Every row gives one point. Before rounding, the points of a table are all equally far from one centre. They may lie mostly on one side of it. Write the centre, to within rounding.
In the rows, 128 means zero.

Points, 10 rows:
[[116 146 172]
 [119 133 177]
 [118 104 170]
 [109 149 168]
 [120 141 175]
 [130 128 177]
 [124 115 176]
 [137 124 175]
 [128 127 177]
 [124 141 175]]
Centre: [122 127 139]

Points (12 x 8):
[[103 177 100 148 114 107 155 115]
 [125 177 128 159 137 118 189 146]
 [ 90 191 128 144 127 108 161 154]
 [114 153 115 150 138 120 168 171]
 [129 175  86 146 148 124 157 116]
 [133 192 113 141 112 119 178 110]
 [113 170 127 160 123  91 166 114]
 [ 85 175 135 133 134 112 140 128]
 [112 186 127 163 149 128 145 128]
 [124 176  83 129 147 131 171 137]
 [114 171  81 139 156 111 148 142]
 [104 166 107 155 140  87 132 130]]
Centre: [134 174 122 128 131 107 149 141]

Points:
[[122 123 134 146 177  67 120 144 170  98 110]
 [119  79 151 146 153  62 103 124 139 105 105]
 [126  94 128 140 162  71 108 136 167 128  98]
 [150 117 138 152 165  63 128 130 129 135 114]
 [136 109 117 149 151  66 126 119 148 116  94]
 [139 103 126 142 181  67 110 124 134 118 106]
 [149 111 122 149 173  68 114 142 155 108 109]
 [118 127 137 138 191  73 107 133 157 119 114]
 [127 119 131 139 172  63  92 152 155 115 103]
 [144 111 156 138 145  64 107 136 153 122  91]
 [136 130 117 136 152  73 110 126 154 103  91]
 [116 124 162 150 147  48 106 140 131 103 108]
 [142 105 111 139 157  72 113 115 147 127 128]
 [139 111 159 137 178  76  81 137 137 110 113]
 [141 113 110 148 175  70 108 132 150 118 115]
 [117 118 125 121 176  80  93 137 138 118  91]]
Centre: [119 115 142 145 147 101 117 141 135 111 121]

Points, 21 rows:
[[161  97 162 141 159 128 128 126  76 144 123 107  99  87]
 [165 116 189 144 174 142 127 119 102 138 118 134 107  76]
 [165 102 161 151 155 147 124 119  96 166 146 121  92 104]
 [162 116 162 141 180 134 147 113  78 130 109 155  86  89]
 [152 120 150 132 181 122 123 131  69 142 113 117 112 108]
 [153 111 164 129 187 135 149 135  94 133 107 132  95  70]
 [145 110 167 130 158 131 114 148  82 139 109 163  94  85]
 [162  95 162 148 180 127 140 134 106 146 107 122 131  83]
 [144 100 172 129 155 152 112 146  78 118 131 135  91 119]
 [157 102 165 170 162 132 126  92  97 134 110 121 101  90]
 [150 114 176 132 184 127 140 122  96 122  93 132 137  99]
 [161 125 174 133 166 150 128 145  81 125 113 118  89 109]
 [181 104 167 124 188 120 134 122 127 127 103 143  99  91]
 [159 114 180 120 174 132 150 136 102 140  91 128  86  99]
 [152  90 157 147 160 132 134 109  90 146  96 125  86  81]
 [147 108 162 141 188 140 129 139  85 140 109 142 118  82]
 [169 115 166 126 173 148 118 134  79 123 142 133  94  94]
 [155 107 172 126 187 124 144 127  85 148 107 122  96  95]
 [147  98 180 137 175 144 125 136  75 140 125 133  94 105]
 [161  83 147 146 170 154 111 113 106 148 107 128  98  97]
 [154 125 168 122 137 152 137 126  83 153 108 150  75 104]]
Centre: [142 116 149 132 149 129 138 121 117 128 126 138 107 108]

Points, 25 rows:
[[ 96 162 157 125  83 160 123 115 150 112 156 142  94 158 120 115 116  76
  114 168]
 [107 175 103 115  80 142 131  85 142 137 165 135  87 135 128 149 158  92
  113 150]
 [109 167 122 126  83 125 122  87 150 147 164 160  95 161 133 134 123  91
  120 156]
 [114 185 123 111  97 160 138 129 152 120 173 137  69 142 135 121 113  84
  112 175]
 [134 167 112 132  89 133 110  96 129 161 157 131 108 161 141 149 104 115
   79 181]
 [127 159 146 138  93 184 109  81 165 162 175 140 105 172 134 125 134 105
  114 146]
 [110 141 122 141  96 158 127 116 145 124 188 179 116 162 152 130 110 115
  116 166]
 [109 173 115  94  69 124 121 105 136 127 170 132  97 162 122 134 116 132
  135 188]
 [100 169 151 122  78 143 154  82 152 124 161 135  84 151 134 128 137 113
  118 152]
 [126 178 147 135  98 150 152  89 150 119 168 145 115 161 155 152 161  95
  132 142]
 [103 143 122 123  77 169 129  93 105 135 148 112  85 160 133 133 105 108
   88 169]
 [108 178 150 134 111 121 149  97 150 141 155 131 100 162 143 150 161  98
  111 191]
 [ 97 192 127 132 104 167 121 100 131 118 171 177 103 170 117 150 119 111
   92 138]
 [128 141 139 124 107 157 159 100 160 128 159 138  83 147 138 123 129 108
  125 203]
 [ 96 151 159  96 112 163 129  95 128 125 189 127  93 163 127 144 150 103
  127 165]
 [ 96 154 140 133  80 179 131 100 147 153 162 136  86 159 134 122 112 106
  102 175]
 [131 168 105 104  85 152 106  98 153 116 126 124  82 149 108 134 117 111
   88 200]
 [107 212 137 126 111 133 138 102 134 122 156 146 113 145 120  94 106 124
  122 167]
 [108 162 121 120  69 125 128  98 135 128 135 158  87 199 120 103 130 101
  113 155]
 [ 97 172 117 105 127 159 131  89 158 145 160 130  92 140 124 124 140 105
   95 189]
 [111 167 111 141  71 142 131 110 147 152 176 146 110 168 140 128 120  99
  107 181]
 [108 161 118 147  73 175 136 109 153 117 151 135  94 153 141 127 102  79
  112 146]
 [100 184 124 132  66 166 132 102 146 119 170 133  79 153 132 139 131  99
  109 178]
 [101 177 107 124  97 135 148  87 135 132 153 153 105 161 112 171 109 130
  134 174]
 [106 156 147 122 141 123 135  88 165 131 168 144 103 150 139 130 117 117
  102 174]]
Centre: [129 157 121 144 121 152 110 142 133 126 135 122  96 161 119 133 147 139
 126 145]

Points, 31 rows:
[[141 131 128 112  97 138 122 126  82 156 180 194 149 167 164 186  96 146
  161  99 111  78 137  99]
 [122 118 118 112  55 135 113 110  78 132 154 137 142 168 125 123 124 110
  156  90 109  95 127 126]
 [126 123 135  90 145 164 120 130 125 133 167 171 159 140 147 141 150  85
  169 103 108 131  69 127]
 [141 109 150  82 136 130 103 141 115 117 161 183 149 132 121 121 103  80
  135  98 129 110  89  95]
 [126 133 119  99 125 145 104 155  71 147 148 111 143 174 159 162 115 115
  154 108 126  94 108 121]
 [131 135 119 114  71 130 125 115  56 166 148 177 141 145 139 134 163 123
  162  96 109  92 110 123]
 [144 115 106 106  68 154 121 124 104 178 161 157 145 142 118 156 144 101
  152  97  76 125  60 107]
 [151 120 137  88  70 123 114 112  93 147 161 158 142 147 134 151 140 104
  141  57 118  84  84 125]
 [159 152 111 154  84 178 124 118 108 145 165 144 131 137 116 110 132 129
   86 103 114 153 121 142]
 [164 158  92 117  85 137  84 102 119 108 185 164 146 160 141 136 149 109
  155 118 143  77  88 105]
 [111 152 122 130  78 163 112 104 108 125 201 145 139 123 110 135 139 108
  119 140  98 121 120  82]
 [162 160 150 120 105 159  95 107  97 116 135 125 131 135 172 107 151 127
  120  84 139 113  88 133]
 [148 135 118 107  53 158 117 105  63 127 203 132 122 139 169 156 142 114
  148  76 105  79 110 100]
 [152 122 136  86 123 145  84 102  88 162 132 167 145 157 165 113 148 106
  130  84 117 161  79  73]
 [126 129  86 111  68 152 108 123 130 132 192 165 114 165 151 123 115 107
  126  88 114  69 121 113]
 [126 148 134 124 100 160 116 136 135 123 151 143 167  93 157 142 141 135
  129 125 100  99  82 111]
 [148 107  98 116  55 120 109 113  78 161 137 134 151 140 139 108 129 116
  110 118 137 122  73 100]
 [109 134 114 125 116 124 101 104  80 161 150 159 158 153 149 129 152  84
  153  79  97 130  85 124]
 [144 138 135 112  74 149  93 140 111 125 126 120 161 131 163 112 124 129
  132  94 120 120  96 134]
 [144 138 134 109 116 155 100 110 113 149 119 155 138 144 121 135  98 123
  127 118 100  75  84 140]
 [168 147 115 117 109 153 101 117  97 110 131 146 125 133 156 135 174 115
  134  47 130  95  97  99]
 [149 129 130  85  97 151  70 116 105 165 181 125 127 134 140 141 109 100
  124  90 142  83  92  85]
 [150 142 108  83  78 159  95  85 100 151 156 164 118 132 171 133 123 139
  115  68 126  87 112  71]
 [141 137  99 119  90 163 111  99 123 124 179 127 187 158 136 111 128 119
  142 138 128 145  92  83]
 [137 164 148 115  85 138 112 119  85 128 145 136 181 142 135 141 137 104
  146  94 102 112  96 125]
 [129 120 121 143  90 157 115 113 103 171 147 162 156 126 141 118 150  71
  132  89 122  78  93 125]
 [132 147 107 118 100 147  95 128  67 164 179 180 173 167 164 172 132  89
  118 128 130 138 119 130]
 [138 135 114  99  98 147 111 147  94 171 138 127 172 163 151 120 118 129
  145  96 124 117 112 136]
 [174 156 107 116  95 133 107  92 120 177 151 156 178 130 153 156 112  80
  139 131 141  99  65  87]
 [176 167 108  93  69 133  66 110 105 136 146 154 150 150 128 138 120 117
  147  96 127 114 105 109]
 [161 107 122 145 105 163  76 118  72 120 154 132 159 161 129 153 113 124
  138  81 138 121  89 139]]
Centre: [174 114 120 130 112 137 128 110 106 139 165 155 116 137 165 146 124 108
 139 120 112 128 117 101]
